Every row gives one point. To make a cloud, some directions were put in groups of two or more. Within a group, all points are equally far from the middle, so they leave a hole (a ring in 2 directions, a hollow ball in 3). The other directions are filled evenly. Then the cloud was stretched, turned, moved and blurred a little. How many holes are there, and how many directions does each take, smallest first?

Cloud, 21 rows:
[[-44  11  -1]
 [-19  -3 -33]
 [ 60  17  -9]
 [ -5 -26  46]
 [ 28  44 -29]
 [-12  50  -9]
 [-47   8   5]
 [  3 -55 -33]
 [-57 -10  -3]
 [-23 -33  45]
 [ 13  -8 -35]
 [  4  41 -26]
 [-39  20   2]
 [ 21   0  47]
 [ 15 -40  31]
 [ 10 -16 -35]
 [ 34   8  45]
 [ -8  39  47]
 [-52   0   8]
 [-15   7  48]
 [ 25 -38  22]]
Holes: 1 (2)

Cloud, 30 rows:
[[ 22  17 -18  -1]
 [-60   3   4  -9]
 [ 14   8  -5   1]
 [-13 -14 -17  13]
 [  4 -22 -14  20]
 [-24 -20  -8  17]
 [  6 -25 -17  24]
 [-44  10 -13  20]
 [-19  22  21  14]
 [ 34  13 -21  -2]
 [ -3  24 -32   0]
 [ 15  15  -8 -33]
 [-24 -20 -17   0]
 [ -5  -6   4  -1]
 [  3   7 -45   7]
 [  2   6 -24   4]
 [  9 -27   5 -10]
 [  7  26 -31   6]
 [ 19 -15  -8  19]
 [-25  11 -45 -14]
 [-24   3   8  25]
 [-37   4   6   0]
 [  3 -11 -35  27]
 [ -1  15   4 -32]
 [-40   9 -12  31]
 [  1  32 -35   0]
 [ -3 -27 -21  34]
 [ 31   0 -17 -12]
 [  8   8   7   9]
 [-25 -12 -25   4]]
Holes: 0
